Each point is reached from the start by the listed moves, each made 0, 1 or 2 times, or once backwards (-1), plus a little noise. Is the number of moves made odd or even? Then give how often each move was made.

Moves:
(1): [0.257, -0.072, 0.021, -0.009]
(2): [0.148, 0.410, 0.137, -0.049]
Start: [-0.064, -0.002, 0.091, -0.097]
Points:
[0.202, -0.065, 0.106, -0.102] => odd (1, 0)
[-0.484, -0.343, -0.068, -0.037] => even (-1, -1)
[0.311, -0.559, 0.003, -0.065] => odd (2, -1)

Moves:
(1): [0.289, 0.073, 0.014, -0.132, -0.066, -0.017, -0.034, 0.176, 0.001]
(2): [-0.048, 0.308, -0.020, 0.024, -0.130, -0.092, 0.089, -0.036, 0.001]
(3): [0.008, 0.055, 0.229, 0.065, -0.001, 0.114, 0.008, -0.092, 0.083]
(4): [0.108, -0.047, -0.081, 0.262, -0.095, 0.161, 0.066, 0.122, 0.020]
(5): [0.025, 0.088, 0.003, 0.004, 0.318, 0.066, 0.073, 0.063, -0.014]
(6): [0.010, 0.112, -0.030, -0.074, -0.033, 0.218, 0.010, -0.029, -0.035]
Start: [-0.054, 0.017, -0.014, -0.044, -0.076, 0.084, -0.019, -0.114, 0.120]
Points:
[-0.418, 0.134, -0.207, -0.308, 0.375, 0.112, 0.027, -0.294, -0.036] => odd (-1, 0, -1, -1, 1, 1)
[0.551, 0.708, -0.073, 0.080, -0.213, -0.127, 0.219, 0.384, 0.166] => odd (2, 2, 0, 1, 1, -1)
[-0.353, 0.595, 0.345, 0.095, -0.208, 0.677, 0.138, -0.564, 0.211] => even (-1, 1, 2, 0, 0, 2)
[-0.525, 0.206, 0.026, -0.160, -0.372, -0.211, -0.023, -0.511, 0.118] => even (-1, 1, 0, -1, -1, 0)

Moves:
(1): [0.160, -0.039, -0.056, 0.031, -0.022, 0.026, 0.021, 0.022, -0.034, 0.042, -0.053, 0.047]
(2): [0.048, 0.172, 0.085, 0.053, 0.014, 0.064, 0.001, 0.009, 0.063, 0.096, -0.107, 0.032]
(3): [0.042, -0.115, 0.150, -0.009, 0.107, 0.026, 0.066, 0.008, 0.069, -0.017, -0.062, -0.031]
(4): [-0.037, -0.076, -0.027, 0.246, 0.066, 0.038, 0.017, 0.001, -0.002, 0.071, -0.022, -0.050]
(5): [-0.002, 0.081, -0.091, -0.054, 0.190, -0.021, 0.058, 0.127, -0.043, 0.080, -0.064, 0.058]
(6): [0.064, 0.050, -0.060, -0.055, 0.086, 0.246, -0.072, 0.018, 0.002, -0.011, 0.013, -0.097]
(7): [-0.061, -0.023, -0.083, 0.030, -0.070, 0.043, 0.218, -0.009, 0.073, 0.016, 0.069, -0.030]
(8): [0.023, 0.011, 0.041, -0.001, -0.050, 0.031, 0.034, 0.169, -0.044, -0.025, -0.010, -0.061]
(9): [0.001, -0.030, -0.072, 0.005, -0.025, -0.076, -0.041, 0.010, 0.131, -0.003, 0.001, -0.043]
(10): [0.035, 0.003, 0.048, -0.050, -0.003, 0.000, -0.032, 0.011, -0.066, 0.238, 0.087, -0.083]
(11): [0.084, 0.048, -0.007, 0.042, 0.062, 0.013, 0.018, 0.018, 0.052, -0.052, 0.159, 0.020]
(12): [-0.036, -0.047, 0.022, -0.007, -0.017, 0.149, -0.063, 0.151, 0.013, 0.130, 0.028, 0.216]
Start: [0.062, 0.111, -0.041, 0.167, 0.124, 0.022, -0.032, -0.026, -0.101, -0.017, -0.089, 0.019]
Points:
[0.247, 0.129, 0.047, 0.605, 0.556, 0.224, 0.372, 0.274, -0.249, 1.249, -0.543, 0.398] => odd (2, 2, 1, 2, 2, -1, 1, -1, -1, 2, -1, 1)
[0.164, 0.023, 0.238, 0.288, 0.021, 0.873, -0.001, 0.395, -0.114, 0.680, -0.093, -0.427] => odd (0, 1, 1, 1, -1, 2, 1, 2, 0, 2, -1, 1)
[0.055, 0.411, -0.374, 0.149, 0.439, 0.412, 0.183, 0.521, -0.194, 0.366, 0.282, 0.663] => odd (0, 0, -1, 0, 2, 0, 1, 0, -1, 0, 2, 2)
[0.693, 0.444, -0.036, 0.907, 0.430, 0.564, 0.214, 0.261, -0.103, -0.110, -0.247, -0.206] => even (2, 2, 0, 2, 0, 1, 0, 2, -1, -1, 2, -1)

Moves:
(1): [0.236, -0.009, -0.001, -0.086, 0.148, 0.006, 0.065, 0.020, 0.076, 0.081, -0.078, -0.154, -0.245, -0.024, 0.092, -0.082, 0.069, -0.043, -0.128, -0.020, -0.071, -0.060, -0.073]
(2): [-0.122, 0.355, -0.029, 0.033, 0.047, 0.078, 0.163, 0.026, 0.184, -0.007, 0.048, 0.076, -0.095, 0.033, 0.212, -0.105, -0.002, 0.030, -0.116, 0.089, 0.081, -0.253, 0.052]
(3): [-0.060, 0.028, 0.325, -0.018, -0.052, -0.019, 0.051, -0.081, -0.058, 0.000, -0.076, 0.022, -0.023, -0.083, -0.004, -0.030, 0.077, -0.051, 0.085, -0.059, -0.002, -0.026, 0.041]
(4): [-0.036, -0.041, 0.157, 0.273, 0.075, -0.119, -0.097, 0.097, 0.047, -0.082, -0.120, -0.084, -0.023, -0.015, -0.031, 0.085, 0.005, -0.117, -0.089, 0.064, 0.177, 0.035, 0.130]
(5): [-0.130, -0.020, 0.099, -0.066, 0.414, -0.049, -0.008, -0.003, 0.084, 0.040, 0.095, 0.060, -0.157, 0.005, -0.026, 0.258, -0.296, -0.033, 0.070, -0.051, -0.017, 0.102, -0.040]
(6): [0.027, -0.051, 0.044, 0.041, -0.075, 0.288, -0.034, -0.052, 0.070, -0.156, -0.074, -0.078, -0.014, -0.019, 0.086, 0.096, -0.035, 0.035, 0.094, -0.030, -0.057, 0.065, -0.137]
(7): [0.128, -0.152, -0.019, 0.036, -0.033, 0.105, 0.441, -0.130, 0.001, 0.104, -0.035, 0.179, -0.061, 0.133, 0.000, 0.002, -0.137, -0.009, -0.088, 0.003, -0.016, 0.100, 0.020]
(8): [-0.014, 0.028, 0.075, -0.143, 0.006, 0.010, 0.121, 0.411, -0.025, -0.037, -0.065, -0.167, 0.082, 0.111, 0.009, 0.014, -0.015, -0.010, -0.051, 0.077, 0.101, 0.082, -0.005]
(9): [-0.101, -0.167, 0.040, -0.056, 0.073, -0.028, -0.017, -0.024, 0.450, 0.064, 0.064, 0.018, -0.074, 0.062, -0.042, -0.155, -0.048, -0.084, 0.032, -0.114, -0.055, -0.023, -0.044]
(10): [-0.155, 0.078, -0.012, 0.076, 0.060, 0.027, -0.036, 0.029, -0.060, 0.328, 0.068, -0.050, -0.107, 0.050, 0.017, -0.077, 0.016, -0.002, -0.026, 0.027, 0.078, 0.074, -0.024]
(11): [0.071, 0.001, 0.002, 0.069, 0.014, 0.119, 0.008, 0.034, -0.100, -0.081, 0.299, -0.001, 0.025, -0.068, -0.093, -0.104, 0.071, -0.064, 0.009, -0.063, -0.003, 0.122, -0.011]
(12): [0.049, 0.007, -0.009, -0.020, 0.015, 0.071, -0.047, 0.132, -0.008, 0.008, -0.076, 0.315, -0.126, -0.105, 0.094, -0.045, -0.043, 0.015, -0.046, 0.025, -0.076, 0.020, -0.108]
(13): [0.290, 0.244, 0.212, -0.063, -0.054, 0.137, -0.136, 0.120, 0.045, 0.241, -0.077, 0.103, 0.380, 0.101, 0.081, 0.025, -0.077, -0.061, -0.206, -0.010, -0.097, -0.045, -0.023]
(14): [0.085, 0.028, -0.004, -0.038, 0.079, 0.066, -0.008, 0.066, -0.012, -0.034, -0.023, 0.095, 0.003, 0.520, -0.004, -0.024, 0.135, 0.101, 0.288, -0.172, 0.166, 0.087, 0.136]
(15): [-0.055, -0.087, 0.099, -0.031, 0.009, -0.124, -0.070, -0.026, 0.030, -0.174, -0.021, -0.099, -0.026, 0.029, 0.298, -0.035, -0.234, 0.139, 0.045, -0.116, 0.043, 0.120, 0.121]
(16): [0.072, 0.010, 0.076, -0.072, -0.109, 0.001, -0.022, 0.025, 0.131, -0.066, 0.115, 0.037, -0.042, -0.020, 0.149, 0.211, 0.065, -0.052, 0.058, 0.137, -0.020, -0.017, 0.015]
(17): [-0.070, -0.053, -0.037, -0.021, 0.167, -0.030, 0.077, -0.015, -0.002, 0.048, 0.006, 0.009, 0.053, -0.027, 0.100, 0.017, 0.205, -0.030, 0.023, 0.014, -0.054, 0.033, -0.044]
(18): [0.042, 0.086, 0.009, 0.216, -0.122, 0.076, 0.080, 0.179, 0.009, 0.194, 0.097, -0.081, 0.013, -0.157, -0.172, -0.051, 0.141, 0.347, 0.000, -0.050, -0.191, 0.083, 0.100]
(19): [0.095, 0.015, -0.094, 0.053, -0.016, 0.005, -0.019, -0.027, 0.025, -0.009, -0.089, 0.000, -0.006, -0.138, 0.054, -0.035, -0.049, -0.113, 0.280, 0.033, -0.094, 0.066, -0.064]
(20): [0.021, -0.023, 0.053, 0.062, 0.085, 0.084, -0.083, -0.079, 0.019, -0.097, 0.020, 0.040, -0.063, -0.028, -0.084, -0.094, 0.020, 0.080, 0.013, 0.296, -0.030, 0.055, 0.080]
Start: [-0.106, -0.068, 0.028, 0.221, 0.039, 0.002, 0.129, 0.014, -0.074, -0.108, 0.024, -0.180, 0.149, 0.025, 0.031, -0.144, -0.229, -0.005, 0.131, -0.084, -0.153, 0.116, -0.087]
Points:
[-0.495, -0.866, 0.829, -0.001, 1.015, -0.359, 0.291, 1.107, 0.271, 0.216, 0.548, 0.101, -0.433, 0.307, 0.722, 0.041, -0.506, -0.090, -0.174, 0.267, 0.156, 1.256, 0.080] => odd (0, -1, 0, 1, 1, -1, 1, 2, 1, 2, 1, 2, 0, 0, 2, 2, 2, 0, -1, 1)
[-0.164, -0.176, 1.160, 0.813, 0.876, 0.169, -0.317, -0.199, 0.155, 0.183, -0.749, 0.127, -1.132, 0.238, 0.710, -0.440, 0.088, 0.223, -0.042, 0.240, 0.099, 0.365, 0.158] => odd (2, 0, 2, 2, 0, 1, 0, -1, 0, 2, -1, 2, 0, 1, 1, 0, 1, 0, -1, 2)
[-0.899, 0.555, -0.419, -0.004, 0.876, 0.017, 0.329, 0.600, 0.271, -0.098, 0.368, 0.267, -0.603, -0.978, 0.885, -0.016, 0.011, -0.950, 0.435, 0.459, -0.174, -0.206, -0.877] => odd (0, 2, 0, 0, 1, 0, -1, 1, 0, 1, 1, 2, -1, -1, -1, 1, 2, -1, 2, -1)
